Rows are points. Two turns around zero, p and q, are shown by what they do to some points. Write where each new point lands after one turn and then the other. Backwards means that the second turn is done in reverse. Each puzzle has new turns, and all numbers are rounded.
In the rows, 128 means zero.

Turn p:
[100 125] -> [126 100]
[149 166] -> [ 94 155]
[109  92] -> [160 103]
[154 129] -> [132 154]
Turn q:
[155 122] -> [156 131]
[ 80 120] -> [ 85 105]
[149 142] -> [143 148]
Where do these land?
p, then q: [144 120] -> [134 145]
p, then q: [104 143] -> [117 102]
p, then q: [105 137] -> [122 104]
p, then q: [168  83] -> [167 174]
q, then p: [119 157] -> [101 115]

Turn p:
[145 108] -> [154 131]
[120 166] -> [ 92 143]
[138 115] -> [144 129]
[158 111] -> [159 143]
[ 79 140] -> [90 95]
Turn q:
[135 157] -> [120 157]
[115 147] -> [107 138]
[133  80] -> [156  89]
Where do these land?
p, then q: [91 99] -> [154  89]
q, then p: [135  96] -> [160 132]
p, then q backwards: [146 133] -> [142 140]
q, then p: [154 148] -> [110 156]
q, then p: [115 165] -> [ 90 118]

Turn p:
[146 182 105] -> [162 178 139]
[118 105 158] -> [ 94 109 127]
[114 135 111] -> [141 134 110]
[133  90 139] -> [115  91 135]
Turn q:
[126 176 117] -> [170 154 131]
[117 139 131] -> [135 135 140]
[119  94 130] -> [ 94 119 131]
[114 150 175] -> [153 105 170]
[174 100  99] -> [111 118  70]
[119 107 115] -> [103 136 124]
Where do these land?
p, then q: [ 80 117 134] -> [105 171 118]
p, then q: [116 121 110] -> [121 132 107]
p, then q backwards: [183 119 151] -> [ 83 128 168]
q, then p backwards: [134 155 117] -> [128 146 104]

Turn p:
[137 121 105 173] -> [160 165 113 117]
[129 144 114  64] -> [107  70 136 103]
[113 103 116 159] -> [133 159  97 131]
[117 142 148 148] -> [118 153 145 138]
[144 131 158  96] -> [122  94 150 151]
Turn q:
[162 118 111 106] -> [141 105 156 105]
[121 162 148 135] -> [122 168 129 132]
[ 99 137  93 142] -> [157 130  90 130]
[157  83 112 139] -> [139  78 148 144]
[100 140 175 118] -> [ 81 158 116 129]
Where do these land?
p, then q: [ 93 149 113 145] -> [122 156 109  96]
p, then q backwards: [181 130 146 175] -> [163 165 101 173]
p, then q: [151 125 132  83] -> [109  84 130 146]
q, then p: [141  98 123 150] -> [145 147 109 152]
p, then q: [136 127 155 139] -> [128 143 135 153]
p, then q: [101 139 132  94] -> [105 115  91 126]
q, then p backwards: [ 93 129  94 110] -> [127 103  83 125]

Turn p:
[105 158 103 128 116 142] -> [102 117 122 140 118  92]
[101 153 137  95 144 154] -> [ 73 116 124 113 135 128]
[116  94 138 142 112 159] -> [138  97 120 128  94 152]
[128 147 144 158 113 144] -> [122 118 124 170 122 136]
[ 91 147 136 120 128 109] -> [111 105 151 127 151 111]
[168 113  90 137 164  77] -> [182 171 110 106 163 106]
[120 109 155 121 136 146] -> [120 111 127 117 125 161]
[200  84 106 126 113  73] -> [204 193 147 110 120 130]
[124 148 141 124 125 148] -> [100 125 126 141 125 135]
Turn q:
[119 144 153 104 153 146] -> [106  95 146 108 114 133]
[148 139 120 156 143 122] -> [146 140 150 122 149 114]
[106 149 142 155 104 102] -> [141 153 151 157  97 127]
[186 125 145  91  87 149] -> [168  66  90 141 133 120]
[145 137  89 129 143 133] -> [144 142 120  93 146 120]
[107 103 157 156 142  87] -> [ 93 152 153 170 133 109]
[136  99  92  92  89 161] -> [142 117  59 119 135 158]
[104 139 125 143 135  82] -> [116 166 145 138 107 102]
[101 117 130 125 156 170] -> [ 97 119 139 105 139 168]
Where do these land?
q, then p: [130  91 142  84 147 143] -> [141  88 117  86 121 109]
q, then p: [121 143 114  86 131 153] -> [120 133 139  93  91 119]
q, then p: [109 148 116 104  92  93] -> [140 146 154 155 101  91]
q, then p: [152 137 151  86 131 136] -> [164 121 142  94 111 132]
q, then p: [125 112 133 192 109 143] -> [113 132  85 169 145 158]
q, then p backwards: [123 146 169 208 147  98] -> [142 164 157 121  69  66]
p, then q: [148 124 104 126 127 118] -> [148 126 128 120 116 106]
q, then p: [113 115 109 168 142 139] -> [ 88 128 108 140 149 138]
q, then p: [132 136 114  98 125 129] -> [132 139 138 108 112 111]

Turn p:
[141 135 127 134 125 143 139 156] -> [107 138 123 151 128 134 126 144]
[115 114 104 161 118 147 120 136] -> [104  90 126 139 133 134 108 124]
[110 104 142 137 146  92 130 127] -> [144 122 135 114 154  88 123 127]
[ 81 168 160 128 135 134 122 149] -> [101 149 173 105 101 109 111 144]
[167 178 142 138 109 139 114 139] -> [110 165 102 148  81 136 118 123]
[136  93 136 150 108 138 123 103] -> [158  99 125 152 129 131 109 112]
[134 110 112  89 166  98  97 112] -> [149 146 112  79 169 137 137 107]
[148 158 123 141 134 169 160 109] -> [108 134 142 168 105 147 159 105]
[ 62  92  72  79  95  72 117  96] -> [166  56 118  37 140 132 154 157]
[164 155 158 155 142 131 151 157] -> [105 170 122 174 119 102 128 130]
[149 101 132  97 128 146 135 124] -> [155 137 129 142 148 159 136 136]
Turn q:
[143 102 107 117  94 146  94 127] -> [160 117  99 111 108 155 105 116]
[123 128 108 172 107 108  79 159] -> [140 147 109 168  74 121  97 113]
[133 162  95 111 100 130  76 136] -> [162 175 100 107  90 132 125 120]
[141 132  95 146 112 124  95 103] -> [147 157 108 128 127 134  93 102]
[171 132 146 140 126 147 158 126] -> [143 120 135 154 163 156 152 129]
[118 131  92 129 102 107 133 141] -> [132 132  85 132 118 101 127 121]
[102 129 136 108 168 111 152 106] -> [ 99 126 155 103 154  96 128 142]
[ 82 136 162 113 148 153 173 104] -> [ 65 115 152  99 152 133 159 132]
[135 108 156 121 182 153 165 154] -> [109  97 161 140 151 142 142 186]
[132 120 183 122 140 101 156 125] -> [124  96 175 137 142 108 156 120]
Where do these land?
p, then q: [125  96 160 121 125  86 106 154] -> [176 153 143 133 109 103 118 156]
q, then p: [ 96 151 122 130 170 155 161 167] -> [ 80 119 156 122 133 103 123 181]
q, then p: [133 151 107 155  93  85 136 114] -> [127 110 102 114 112 101 159  84]
p, then q: [155 125 137 105 127 151 167 131] -> [110 136 124 170 144 148 150 137]
p, then q: [137 148 148 110 164 143  85  91] -> [137 164 149  86 152 153 146 100]
p, then q: [162 114 118 114 151 125 128 107] -> [124 149 127 127 172 137 122 138]
q, then p: [169 110 144 149 116 130 129  86] -> [143 142 141 145 142 140 120  70]
p, then q backwards: [122 150 137  98 151 170 153  88] -> [143 164 190 131 119 145 112 121]
q, then p: [123 139 115 140  86 105 107 164] -> [131  91  85 139  97 124 142 129]
q, then p backwards: [ 95  92 118 173 125 138  94 166] -> [136 154 132 170  73 160 109 145]
q, then p backwards: [ 92 132 102 113 101 122 141 141] -> [139 155 101 141 118  90 122 132]

Turn p:
[110 103 155 163 217 166 154 108] -> [205 127 132  64 184 120 133 120]
[119 145 108  55 107 106 128 130] -> [ 64 167 114 135 120 152 109 117]
[138 141 149 122 106 132  97 125] -> [121 132 153 138 100 116 107 138]
[144 155 153 153 166 165 161 105] -> [197 162 137 116 141 134 140 141]
[131 120 117  94 129 122  96 110] -> [106 137 119 128 124 118  86 112]
[133 141 131 172 155 108 161 164] -> [144 115 124 131 164 127 176 169]
[112 118 138 187 114  88 134 129] -> [132  87 156 158 153 109 165 124]
[134 104 104 128 110 127 129 106] -> [128 118 107 143 117 123 126  95]
[101 141 106 115  76 127 111 150] -> [ 87 105 137 148  97 164 122 128]
[143 132 102 118 112 125 104 145] -> [107 116 107 143 109 129 110 144]
[141 108 146 101 116 142 134 137] -> [116 142 124 102  99 117 135 122]
Turn q:
[101 126 118 194 147 137 153 150] -> [118  77 114 176 148 104 152 121]
[ 97 189 115 128  95  95 108 102] -> [111 170  97  90 148 109 178 109]
[121 131 155 140 111 114 155 147] -> [142 127 145 147 108 108 154 114]
[161 129 162 107  92 107 159 132] -> [164 161 142 135  77 128 137 116]
[140  64 154 120 115 134  99 119] -> [102 136 161 136 104 134  72 108]
[ 92 109  61 131 140 136 121 108] -> [ 89  80  89  94 140 135 119 130]
[144 135 131 146 150 112 128 128] -> [151 128 118 142 147 120 119 120]
[128 148 139  88 143 160 132  95] -> [134 141 142 106 140 185 139 138]
[128  98 130  81 154 147 119 141] -> [132 110 165 102 125 147  96 153]
[168 151 117 144 131 139 105 157] -> [137 151 110 154 142 111 115 170]
Where do these land?
p, then q: [126 125 130  98 138 168 144 128] -> [124 152 122 105 119 153 138 158]
q, then p: [ 83 133 127 115 124 134 150 152] -> [109 139 131 102 127 120 168 106]
q, then p backwards: [136 143 147 153 165 152 160 181] -> [139 159 130 203 124 109 122 132]
p, then q: [122 114 145 138  93 110 144  95] -> [134 137 119 145 125 145 145  79]
p, then q: [148 110 132 133  82 122  96 115] -> [101 145 118 134 109 101 127  85]
q, then p: [118 116  99 156 130 133 106  84] -> [138 108 117 123 153 158  91 100]
q, then p backwards: [161 181  82  94 114 109 135 100] -> [162 125 110 102 169 174 174 149]
p, then q: [115 138 171 118 170 106  72 160] -> [141 132 195  99 155  83 113 135]
p, then q: [144  93 120 147 135 118 144 137] -> [148 103 107 113 109 126 117 115]

Turn p:
[110 127 100 127 162 100 165 121 146] -> [134 179 162 131 126 115 141 153 128]
[167 168 131 118 117 128 172 124 110] -> [145 140 147 106 180 158 129 101 125]
[124 142 138 131 101 174  94 155 156] -> [114 118  78 141 118 130  86 105 107]
[111  92 149 151 162  95 120 107 104] -> [142 112 150 129  91 106 177 138 152]
[154 122 156  98 157  89 127 157 125] -> [162 107 178 162 122 144 121 126 126]
[132 151 113 140 104 135  91 132  97] -> [103  96 102 127 146 136 147 125 100]
[107 114 160 174 115 117 101 101 147] -> [ 96 117 121 121  83  99 145  94 146]
[148 139 124 139 108 174 137 165 104] -> [152 116  84 130 171 124 116 113 115]
[113 133  95 105 159 155 123  82 161] -> [108 178 109 121 101 165 126 163 141]
[147  89  90  99 114  97 114 109 159] -> [ 83 126 156 150 133 133 106 169 164]
[ 95 131 151 125 108 145 165 155  99] -> [169 119 121  87 138  97 113 123 106]
Turn q:
[131 120 132 179  95 153 137 144 187] -> [ 93 138 114 153 162 121  85 180 110]
[150 108 103 133 101 125 146  93  82] -> [132  88 129 112 132 167 136 105  84]
[117 129 119 101 170 159 118 121 131] -> [154 131 128 146 135 107 173 131 143]
[111 136 141  94 160 109 124  91 126] -> [159 124 160 101 109 109 155 130 143]
[130 137 126 122 106 137 162 158 172] -> [108 144 147 159 150 151 105 155 150]
[127 147 140  86 134 132  77 126 120] -> [175 140 133 144 102  99 125 101 137]
[131 135 143 187 110 126 160 124  69] -> [ 77 142 112  96 114 159 138 111  73]
[156 105 144  93 148 122 101 135 133] -> [165 131 127 120 153 107 120  98 152]
[123 159 106 112 168  99 113 137 154] -> [154 134 113 121 102 126 136 153 181]
[103 104 126 173  89 117 142 151 106] -> [ 62 108 116 127 120 134 107 116 107]
Where do these land?
p, then q: [ 74 119 110  98 121  85 109 117 147] -> [ 88 142 148 146  97 109  96  83 136]
q, then p: [121 122  79 179  74 112 115 141 122] -> [102  96  76 132 126  87 135 178 124]
q, then p: [137 104 113 128  99  97 120  95 150] -> [137  84 122 159 112 130 115 149 150]
p, then q: [143 129 166 121 166 143 153 169 111] -> [164 141 101 102 163 155 113 124  99]
p, then q backwards: [131 150 136  81 119 154 124 154 138] -> [169 135 120 141  82 118 121 120 134]
p, then q backwards: [128  88 109 124 118  98  97 106 123] -> [ 77 119 106 133 132 118 149 131 154]
q, then p: [134 135 138 116 142 187 184 130 109] -> [182 169 116  96 131 128 156  99 119]
p, then q backwards: [135 123 102 154 161 122  97 135 146] -> [101 150 113 132 130 170 128 153 126]
p, then q: [122 150 160  99 133 134 152 170 151] -> [172 142 105 114 118 118 113 101  91]
q, then p: [160 171 145 125 156 145 168 121  97] -> [160 156 110  93 160 168 120 107 109]
q, then p: [116 121 118 150  90 119  93 101 104] -> [111  76 125 114 142 115 143 157 143]
p, then q: [136 125 159 161 157 140 125  99 136] -> [136 118 154 135 137 156 115 168 106]
